Each row of a before or after table is a point. One or more steps were done to the points. Then noise was added and the rows were shuffled. The steps act on columns, c1 being the first. What was done? A step turns or swaps two columns, mirrors them in a line or flattens them onto one, adds a multiple of one to another, or multiplies or shifts one. Angles are multiples of 10 degrees, from the lower column toward the higher: turns from -170 to 170, lines from 10 to 170 but not 90. Use the fewest steps. Two steps may share a column if one is a turn and the other turns, adds or multiplies; they go together, in the order done. Otherwise the lowest column goes first.

Before (13 x 3):
[[-34 -14   7]
 [  6  20 -12]
 [ 36  47  60]
 [ 59   5 -35]
 [-20 -53 -38]
 [ 48 -18  45]
 [ 31 -52  37]
 [-35  34  12]
 [ 16 -28 -26]
 [-29 -28 -46]
 [  0 -29  45]
 [ 72 -49 -47]
 [ 35  51   0]]
After:
[[121 -47 -18]
 [ -3 -28 -20]
 [ 27 -28  19]
 [-16  51   0]
 [ 63 -19  17]
 [-19 -13   3]
 [-11  45  23]
 [ 82 -51  16]
 [ 58   4 -16]
 [ 42 -27 -11]
 [-70  34   7]
 [ 31 -52 -12]
 [-15  17  -5]]
Steps: add -1 times c2 to c1; multiply c3 by 0.4

Before, 11 rows:
[[  31   42   15   23  -18  -27   -8  -44]
 [ -11   -6   12   23   64   61   32   10]
 [ -21   48   22  -18   44  -38   -6   86]
 [  -7  -62  -59   -5   -6  -24  -23  -14]
 [ -32    2  -54  -19   -7  -33   85  -33]
 [  63   42 -121  -43  -18  -54   68  -34]
 [ -25   15  -19   30  -14  -48   -8  -10]
 [ -36   28   18   20   30    4   -4  -41]
 [ -36  -41   20   22  -11  -25   60   10]
 [ -15    6   12   -1   51  -64  105  -23]
 [ -39   36    0  -85   -9  -54   -5    0]]
After:
[[  -7  -63  -24  -35   -3  -59  -21    1]
 [  65   41  -55  -78  -20 -122   68   -2]
 [ -35  -39  -24   -7  -12   19   65    4]
 [  31   43  -29  -11  -18   19  -10   -1]
 [ -11   -4   60  -11   65   10   30   -2]
 [ -36   29    1   -9   29   18   -5   -3]
 [ -23   42  -36  -47   43   20   -3   -1]
 [ -34    7  -36  -48  -10  -52   84    1]
 [ -26   14  -47    3  -15  -19   -9    1]
 [ -13    7  -61  -31   51   10  104   -1]
 [ -38   36  -55 -118  -13   -1   -5   -2]]
Steps: swap c3 and c6; shift c4 by -30; multiply c8 by 0

Before (12 x 12):
[[ -13   33  -59  -22  -28   22  -34  -20   41  -27   32   17]
 [ -19    0   16  -37   10    8  -23  -54    5  -22  -22  -17]
 [ -17   34   28  -29  -65   13  -10  -10   -9   15  -12   12]
 [   0   32   19  -38    6   -7  -22   -2   15    8  -10    5]
 [  -6  -23   18   46   10  -36  -40   -7   -7   -3   20   22]
 [  27  -24    6    1   -6   20  -35    0    3  -16   40  -13]
 [   3   12   36  -11    6  -27   11  -30  -17   12   42   24]
 [   6   38  -52  -30  -11   26  -36    0   -9  -72   38   20]
 [   7   34   11   -8    9   24  -37  -71   -8   10  -28  -41]
 [ -27   30   37  -27   20   -2   21  -19  -28    1   29  -58]
 [  -3   19  -48  -33  -20   19    7   -1  -18   -3   17   12]
 [  28   -4   10   28  -75 -101  -29  -26   10    8   -8   19]]
After (12 x 12):
[[   3   62   56   10   10  -28   11  -30  -15   13   44   22]
 [  -4   25   39   46   15  -36  -41   -8   -7   -3   23  -21]
 [ -20   51   35  -37   15   10  -22  -55    4  -22  -22   17]
 [  28   44   31   32 -120 -101  -29  -27    8    7   -8  -11]
 [ -13   84  -42   -3  -44   23  -35  -19   41  -28   29   28]
 [   6   84   29  -37   14   22  -37  -70   -9   12  -28  -21]
 [  -3   69  -30  -11  -30   17    6   -2  -17   -3   18   33]
 [ -26   80   57  -60   30    1   23  -20  -28    1   31  -18]
 [   2   82   37  -17   10   -5  -21   -4   17    7   -9   31]
 [ -17   85   47  -10 -105   12   -8  -10  -12   15  -12   29]
 [  27   26   25  -11  -10   19  -34    0    4  -15   42   -8]
 [   4   87  -33   -3  -18   28  -37   -1   -9  -74   38   39]]
Steps: shift c2 by 50; shift c3 by 20; turn c4 and c12 by -50 degrees; multiply c5 by 1.6

Before, 11 rows:
[[ 11  -7  36  -6 -30  -6   0 -17  11 -39  22 -15 -11 -27 -34  -3   0  -7]
 [ 42  -3  21  -7 -11 -40 -11   0   4  39  28 -14 -10 -14  -1 -30 116   5]
 [ 12  -4  34 -29  20   7   3   9  27  -3  22 -28  22 -37   4  -5   2 -37]
 [ 29  23  27   0 -32 -20 -13  -6  16   5  31 -34  -9 -31   9   5   2 -40]
 [ 17  -4 -62 -19 -24  -8 -13 -10  26 -26 -61 -33  46   8  16 -20   2  -1]
 [  5   4  33 -26 121 -41 -14  -7  26 -42  15 -35  -3  30  15   6   1 -40]
 [  9  -7 -10   3   8 -36  -6   5  21  34 -52 -62 -12 -18  24 -32  -3 -28]
 [ 34  22  32  -7 -33 -45   8 -50 -55  35  25 -96   6  -9  -4   0   8 -13]
 [ 20   7  22  12  24 -32 -15   8 -32  10  25 -33 -10  -9  -9 -13  28 -37]
 [ 10  -2   3 -22 -26 -29 -13  14  -3  33  12 -39   2 -31  14  11   3  22]
 [ 31  17   2 -20  -1 -48  12  15  31  27 -56 -16   1 -18 -32 -20  -9 -35]]
After (11 x 18):
[[-99 -23  26  -4  -8 -39   6 -51 -53  36  24 -19   6  -8  -7   0  12 -25]
 [-47 -14  23   3 -21 -21 -11   1  19  -1  28  11  -6 -29  10   9  17 -41]
 [-34 -87  21  -8  -5 -43 -11   2   6  36  30  27 -11 -15  -1 -32 -74  -1]
 [-39   1 -63 -21  -4 -10 -11 -14  28 -29 -62  -1  44   6  14 -21  -5 -10]
 [-18   3  36  -4  -7  -6  -1 -16   8 -42  24  -1 -15 -27 -31  -5   0 -13]
 [-42   0   3 -21  -3 -29 -13  19  -6  31  10  -9   3 -30  13  18  -1   4]
 [-25  -3   0 -17 -15 -48  13  16  37  31 -57  17   4 -26 -29 -12  22 -25]
 [-53  13 -12   1 -16 -36  -8   6  27  31 -50 -22  -4 -17  20 -28  -5 -16]
 [-28  -3  34 -22  18 -45 -14  -4  26 -40  15 -15  -2  33  15   3   1  23]
 [-37 -27  25  14  -5 -34 -12   6 -31  11  28   4 -11 -11  -6 -11 -12 -21]
 [-29  -1  38 -36 -12   6   3   8  26   0  21   0  18 -39   5  -8  -4 -17]]
Steps: mirror c1 and c12 in the line at 60 degrees; turn c2 and c17 by 130 degrees; flatten c5 and c18 onto the line at 60 degrees

Before, 10 rows:
[[ -49   22  -11   -1   23    1   18  -34    8  -41  -50   26   -5  -84
    40  -36   79  -25   55  -32  -53    3  -25   -5   28  -13  -24   74
    51  -65   32  -46]
 [   9   -6   78  -29   -2    7   -6   66   22   27   43  -65  -10   21
    15   48   12   75  -61   22   -3  -10   44   -1  -60   81   18  -43
   -31   -1   34   -4]
 [  -6  -36   65  -78  -27  -57  -16   53  -22   69   29  -18   35    6
    -8   39   36    9  -46  -39  -34  -10   19   32   14   30   -9  -11
     8   51  -12  -28]
 [ -20    7    2  -51  -31  -72   -9   83    1  -24   72  -34   27  -54
    -1    8   41    2    5  -21  -44   15    1   44    1  -45  -42   19
    63   -5   -4  -52]
 [ -45   19   -1  -33  -35   31   45   11    5  -34  -13  -30  -31  -33
    15   -5   38  -12   24  -12  -55  -13  -31   18   37   -2  -34   74
    93  -32  -19  -34]
 [  10   -5   77  -15   26  -46  -11   79   15   59   -1  -36  -10   23
    27   51   25   34  -59  -12  -24   25   20   39   -2  -22   11  -10
    -5    7  -49    6]
 [  -1   55   -3   68   52   16   47   15   29  -23  -55   12  -43    0
    27  -70    7  -13   50    0  -11 -113   18   -2   57  -25  -10   20
   -10   -8   22  -11]
 [  44    1   66   -5  -20   35  -58  -16   56   41   -4  -71   30   31
     4  -14  -11   21  -90   46  -13    1  118   59  -32   27    1  -38
    23   -8  -23   22]
 [  34   53   42    5    6   14  -67  -44    1  -10  -41  -76  -64   10
    19  -75  -32   27  -47   59   34  -43   80   49  -45   42   45   23
    52   -8   25   35]
 [ -68   68   18   40   82   18   20   -2   39  -85  -18   68  -70   -9
    14  -31  -13  -12   46   32   37  -88   19  -40   50  -27   15  -11
    26   26    5  -11]]
After, 10 rows:
[[  10    8   77  -15   25  -46  -11   50   15   59    0  -36  -10   24
    53   79   25   34   38    2  -25   26   20   38   -3  -23   12  -10
    13    7  -50    6]
 [ -20   -9    3  -52  -31  -74   -8    8    0  -23   73  -35   27  -52
    -5   82   42    1   -4   67  -45   14    1   45    2  -45  -41   19
   -13   -4   -4  -52]
 [  33   49   42    6  -23   16  -67  -76    2  -10  -41  -77  -64   11
    42  -44  -33   28   27   16   34  -44   78   51  -45   42   45   24
   -77   -8   24   33]
 [ -70   99   18   40   36   18   18  -31   39  -86  -18   69  -69   -9
   -47   -2  -11  -11    6    7   37  -88   18  -40   49  -27   15  -11
   -40   26    5  -10]
 [  44   -9   67   -5  -18   35  -58  -13   57   40   -5  -71   29   31
    87  -16  -11   22   20   -3  -13    0  118   61  -32   27    3  -39
   -51   -6  -22   21]
 [   8   -6   78  -30    1    9   -6   48   22   27   43  -65  -10   21
    56   66   12   75   26  -38   -3   -9   44   -1  -60   81   17  -44
    -4   -2   34   -5]
 [ -46   -2   -1  -33  -40   33   46   -5    5  -33  -13  -29  -29  -33
   -25   11   37  -13   10   88  -54  -13  -30   18   37   -1  -33   75
   -37  -31  -19  -35]
 [  -5  -45   66  -79   -5  -57  -15   38  -22   69   29  -17   36    7
    47   52   35    9   -1   27  -33  -10   20   31   14   31  -10  -11
    30   52  -13  -27]
 [   0   74   -3   69   18   16   47  -70   29  -23  -54   11  -43    0
   -53   16    6  -13   18   -9  -12 -111   18   -2   57  -25   -8   19
     5   -8   22  -11]
 [ -48   32  -11   -2    9    0   19  -35    8  -41  -51   27   -5  -83
   -62  -34   79  -25   30   60  -53    2  -26   -6   28  -13  -23   73
     3  -65   32  -47]]
Steps: turn c2 and c5 by -30 degrees; swap c8 and c16; turn c15 and c19 by 100 degrees; turn c20 and c29 by -120 degrees

Before, 9 rows:
[[ -12  -14  -70   -4   55   24  -54    7   19    8    4   -4  -46  -19
    16  -28   85   -5   17    3   -9  -42   13  -26  -45    7   44  -49
    11   66  -20  -12    7   33  -22   59   33   61  -37  -58   33   26
   -33  -40   26   -3   49   32   30  -16  -19  -48   -8  -23   41    9
    61   32   29  -54  -47   85  -37   15]
 [ -20   21  -28  -10   50  -18  -51    3   11    4   63   23  -51   13
    42  -35   34   36  -23  -57  -40  -52   13   -7  -13   20  -20  -25
    31   46   15  -33   30  -47    5   39   40    6   15  -50   62    1
   -68    6   31    4   21    0  -17   13    1  -70   57  -38   33   22
    -7  -13   33   -4  -42   60  -39  -17]
 [  81  -48    8   63  -11   59   47  -43   -1  -55    1   40    5    9
    11   16  -20  -63  -12   74  -49   -2  -48  -35   46  -58  -16   58
   -56  -13  -10   38  -16  -21   50  -32   -9  -63  -24   -3   72  -91
    45   50  -39   21  -37    8  -47  -20   23   60    0   -8  -50   15
   -40  -86    4   11   66    1  -30   30]
 [ -39   -3  -11  -12   49  -63    1  -13  -56   21   12   17    9   22
    44   -6   10   59  -41  -23  -95  -30   35   63    7  -77   35   38
    -5  -32   92  -16   68  -45  -42   -8  -21  -51    5  -59   56   13
     0   22   64   61  -10  -15  -62  -20   68  -73   31   -1  -14  -38
   -44  -16  -42   35   13  -10   34  -26]
 [  -1   32  -53   11    0   93   27   -9   44  -60  -29  -39  -44 -103
    11   12   18  -41   38   24   38   60  -17  -53  -16   30   44    1
    46   40  -48   28  -20   44   20   59  103   39  -92   17  -46  -16
   -10   17  -38  -30    6   69   27   69  -46   28  -48  -14   39   37
     3  -17   39  -41  -10    6  -68   15]
 [ -27   34  -44  -52   23  -15    6    4    3   20   62    0  -61   23
    38   11   59   45   41  -25  -58  -51    8  -45  -77   -9   35  -37
    12  -21   14  -30   65  -16  -32   -2   17  -26  -20  -37   45   31
   -68   23   45   22   58    9  -11   -6   65  -59   34  -54   16   24
    21   10  -19  -29  -14   42   -8  -25]
 [  -2  -19  -23   -2   51  -18   14    4  -42   38   22   58   20    3
    10  -11   67   10  -33  -11  -47  -30   45   -5   11  -71    9   45
    34  -13   35   22   21  -51  -32  -56  -44  -67   75  -17   35   -1
   -30   -2   71   53  -69  -13  -87   16   26  -58  -14   -8  -36  -31
   -71   -9  -10   82   22   -8   32  -16]
 [  17   57  -26   26   45   62  -47   31   59   12  -26  -39  -41  -93
   -39   19   46   20   22   -3    4   19   -8  -35  -66   15   11   -7
    46   74  -18   45  -50   29  -38   22   35   44  -60   -8  -27  -35
    15   -6  -38  -29   42   62  -18   56    8  -12  -23  -80   35   70
    24  -19   33  -19  -23   29  -33   14]
 [  85    0   43   38  -24   39   38  -15  -16  -43   23   19   -2   27
   -77   46  -39  -20   -9   71  -52  -54  -60  -21   24  -62  -13   65
   -21  -32    2   51    8   10   51  -14  -48  -10   -2    6   49  -45
    72   29  -42    3  -24   13  -75  -16  -28    0  -21   74  -25   60
   -38  -67  -28    4   48  -15   62   36]]
After:
[[   1   11  -50   14   -2   96   28  -82   40  -64  -24  -47  -47 -102
    10   12   14  -32   41   27   33   54  -18  -54  -13   34   45  -41
    46   39   -6   -6  -19   44   22   66  104   41   32   21  -41  -14
     1   25  -37  -30    1   72   37   71  -47   15  -48  -10   30   40
    -1  -12   43  -40    1    9  -64   15]
 [ -38   -4   -4  -13   56  -65    1   18  -59    2   10    8    9   27
    29   -4    0   64  -43  -25  -98  -27   31   64    9  -74   33    7
     2  -30   37   44   68  -53  -42   -7  -22  -43  -22  -57   59   12
    -2   22   63   62  -10  -20  -71  -16   66  -73   33   -1  -18  -32
   -41  -17  -43   30   17   -7   36  -26]
 [ -14    4  -68   -1   50   20  -56    5   19  -36    2  -11  -52  -16
    11  -32   89   -4   18    2  -10  -43   12  -31  -41    9   45   36
     7   60    5  -50    7   31  -21   61   35   61   10  -59   41   20
   -35  -34   22   -2   51   32   32  -18  -15  -51   -9  -22   38    8
    61   23   37  -54  -47   78  -42   15]
 [  88  -33   41   47  -20   38   36  -42  -15   13   20   14    0   22
   -48   52  -42  -20   -5   71  -48  -52  -64  -16   26  -57  -10  -59
   -15  -28  -12   41   11    7   54  -19  -50   -6    9    3   49  -47
    68   26  -44   -2  -21   16  -76   -9  -28    1  -14   71  -20   60
   -35  -66  -22    5   45  -13   56   38]
 [  -2  -31  -32   -7   47  -28   16   56  -41   54   19   52   24    2
     2  -10   67   12  -34  -14  -53  -26   42  -10   15  -76    5  -22
    38  -12   -8   30   21  -48  -39  -58  -48  -66  -22  -17   32   -4
   -23   -3   73   59  -65  -12  -86   10   27  -55   -8  -11  -34  -36
   -67   -9  -10   79   20   -4   29  -17]
 [ -25   42  -30  -18   41  -17  -50    6   12    5   65   23  -50   16
    32  -29   38   36  -17  -59  -38  -50   17   -2  -13   23  -20   23
    29   42   24  -16   31  -47   14   34   44   -2   -5  -48   62   -2
   -69    8   27   -4   22   -5  -23   12    0  -63   61  -35   33   20
   -10  -16   36   -6  -38   61  -42  -15]
 [  16   27  -30   24   43   61  -47   10   60  -64  -28  -37  -37  -95
   -31   13   46   15   21  -10    4   16  -12  -39  -58   12   12  -57
    43   78   46  -24  -57   27  -36   25   39   44   30  -10  -26  -35
     6   -4  -38  -24   43   57  -27   56    8  -14  -27  -80   43   59
    24  -28   24  -23  -30   27  -34    7]
 [ -22   49  -43  -58   29  -19   11    3    9  -20   60    6  -59   22
    27    5   57   46   42  -25  -51  -46    3  -40  -73   -4   31   15
    16  -21   21  -29   60  -20  -36   -5   25  -20   -8  -40   37   20
   -66   21   51   25   51    8  -13   -7   71  -57   40  -47   20   30
    12    9  -26  -30  -14   44   -5  -31]
 [  74  -65   13   56  -10   55   48  -76   -6   -6    0   43    6   11
     3   19  -20  -62  -16   75  -46   -3  -51  -44   51  -54  -13  -24
   -57  -11   -5   38  -23  -24   59  -32   -7  -62   -8   -4   75  -92
    51   44  -40   18  -41   13  -45  -16   25   53    4   -9  -49   19
   -29  -83    5   12   71   -1  -30   31]]
Steps: turn c28 and c32 by 110 degrees; turn c2 and c28 by -30 degrees; turn c10 and c39 by -110 degrees; turn c8 and c39 by 60 degrees; add 1 times c9 to c31; multiply c15 by 0.7

Before, 8 rows:
[[  28   16  -16   11   71   17  -10    6   29    3  -26  -45    6   36
   -29  -39  -19  -46    6   42   23   -9   -3  -24   54  -68   53  -53
    36   -8    0    6   47  -35   35   17   -4   31   64   46   13  -54
   -14   53   16   -8   21   17   33  -17  -54   13    0    3   -3  -46
    65   65   10  -44  -78   -8    4    9]
 [  88   27  -14  -11   56   36   58   26   -2  -47   48   -6  -79   59
   -94  -16    3  -85   24  -16  -31    0  -19   14  -40   10   25  -14
   -36    9    0   76  -12  -17   -4   13   -1   18   -9   -3   13  -75
   -37    4   16  -35  -24   64   23  -62   61   27   76   44    9   60
    28   60   11  -20  -28  -10  -60  -16]
 [  -9   42  -18  -27   72   20  -26   19   14  -61   25  -39   23  -23
     6   24  -47  -46  -63   -6  -56  -62   30   97  -37   22  -19   -8
   -14   10   16    4   -6  -11   -2   12  -17   -1  -44  -24   51   23
   -39   -6  -75  -42   -7  -47   16   25   50  -45  -24  -56  -47   77
    34   18  -60   -3  -57  -32   -6  -44]
 [  19  -67  -58  -90  -78    8  -54    3  -47  -19  -33   12  -46   17
    91  -71  -54    1   11   10   18  -30   39  -35  -44   23  -32  -28
    38  -33   18    4   27  -53  -24   54  -55   21    0   20   -1  -14
    -8   27   10    2   15    2   45   34  -37  -81   43  -51   18    1
    74  -61  -42  -41  -59   19  -14    9]
 [   6  -51   13  -63   64   26   22  -16  -51   29   11  -12  -99    2
   -38   -1   89   27   16  -75   66    5    7   22  -50  -35   -9  -38
   -27   23   37   50  -30  -49   28   82  -40  -18   13   11  -13   -1
     9   -2  -23  -43   -4   58  -10  -14    2   -5   21    8    9  -27
   -23   12  -21   15   18   34   -2   39]
 [ -11  -16   48   40   -7  -46   24   25  -43  -61   60   10   -9   37
    17   38  -10  -27  -33   48   24   19  -24   -6   14   35  -22  -47
   -41  -14  -14  -10   68  -67    9  -13  -15  -13   15   21   53   14
   -18   30   48  -46   65   21   38    3  -42   25   10  -16  -68  -22
     1   21   37  -24   52    4  -31   13]
 [ -38   14   41  -30   15   10    3   -4  -18  -56   75 -109  -55  -21
    24  -40   -3  -90  -39  -38  -14 -108  -10   36   22   16  -64  -66
    26   50  -23  -37   57    3  -53   60    2   -4   -1  -17  -13  -60
   -16   -5   -2   11   85  -18   35   11    3  -50   41   81  -18    3
   -15  -12   -9    3   44  -37  -19    1]
 [ -21   11    9    9   16  -64   40  -25    8    9   28  -55   -6   41
    74  -12   60    3    1   34    8  121   45   98  -19   48   -9   17
    16   74 -118   19    9  -49  -28    0  -38  -30  -16   81    2   -8
   -45   -4   12  -28  -10   72  -46   44   29  -27  -14   59  -35  -28
    19  -52  -70  112  -25  -31   54   22]]
After:
[[  29   17   17   -9   72   16  -10    7   29    4  -39  -45    8   37
   -29   26   46  -47    6   41   21   -9   -3  -24   54  -68   15  -54
    34   -9    0    6   19  -34   35   18   -6   30   63   44   12  -53
    54   54   17   -7   22   17   35  -16  -53   13   -1    3   -2  -46
    66   64   12  -44  -78   -8    5   10]
 [  89   27   10   13   55   35   58   27   -2  -47   39   -7  -80   60
   -92   31  -12  -85   24  -16  -31    2  -19   13  -43    9   37  -15
   -36   10    1   74   -3  -17   -5   14   -2   19   -8   -2   13  -75
    26    2   15  -34  -25   62   23  -63   61   27   76   45    9   60
    28   59   11  -21  -26  -11  -62  -16]
 [ -37   13  -47   22   15    9    3   -4  -17  -55   57 -110  -56  -22
    24   63   56  -90  -40  -38  -14 -108  -11   36   21   15   15  -66
    26   49  -24  -38    2    3  -54   60    2   -3   -2  -18  -14  -60
   -65   -5   -3   12   86  -17   34   12    4  -49   41   83  -18    3
   -14  -11   -9    4   44  -36  -18    0]
 [  17  -67   42   97  -79    8  -53    4  -46  -20  -57   13  -45   18
    91   55   27    0   11   11   19  -31   39  -34  -43   25    5  -29
    38  -33   18    5   54  -52  -26   54  -55   21    1   21    0  -12
   -32   26    9    0   17    2   46   33  -39  -80   45  -52   18    0
    75  -59  -43  -41  -61   20  -14    8]
 [  -9  -16  -39  -49   -7  -47   23   24  -42  -61   70    9   -8   38
    16  -16   67  -28  -33   50   23   17  -25   -7   13   33   18  -48
   -41  -15  -14   -9   10  -66   11  -15  -14  -14   16   21   54   14
   -23   29   47  -46   65   22   38    4  -43   25    9  -16  -69  -21
     1   21   37  -25   50    4  -30   12]
 [ -20   10   -8  -10   16  -64   40  -25    9   10   24  -55   -6   42
    74   20    9    2    1   34    8  120   43   99  -18   47   46   17
    17   75 -118   18  -60  -49  -29    0  -39  -30  -15   81    1   -7
    -9   -5   13  -27  -10   72  -45   44   28  -25  -15   59  -36  -27
    19  -52  -70  114  -26  -32   54   22]
 [   6  -51  -24   60   64   26   23  -13  -49   27    9   -9 -100    3
   -38    5  -29   28   15  -76   66    6    8   20  -53  -35   -9  -38
   -28   23   38   48  -88  -49   28   81  -41  -19   13    9  -13   -4
   -10   -3  -23  -43   -4   59  -11  -15    3   -5   21    7    9  -26
   -22   12  -20   16   18   35    0   38]
 [  -8   42   12   31   74   19  -25   21   12  -62   33  -39   22  -23
     6  -13   -7  -46  -63   -8  -56  -61   30   97  -37   21   38   -9
   -15   10   16    4   47  -10   -4   12  -18    0  -44  -24   51   22
   -19   -7  -76  -44   -8  -48   16   24   48  -46  -25  -58  -48   78
    35   18  -62   -4  -56  -31   -6  -43]]
Steps: turn c3 and c4 by -170 degrees; mirror c11 and c16 in the line at 10 degrees; turn c17 and c33 by -90 degrees; turn c27 and c43 by 90 degrees
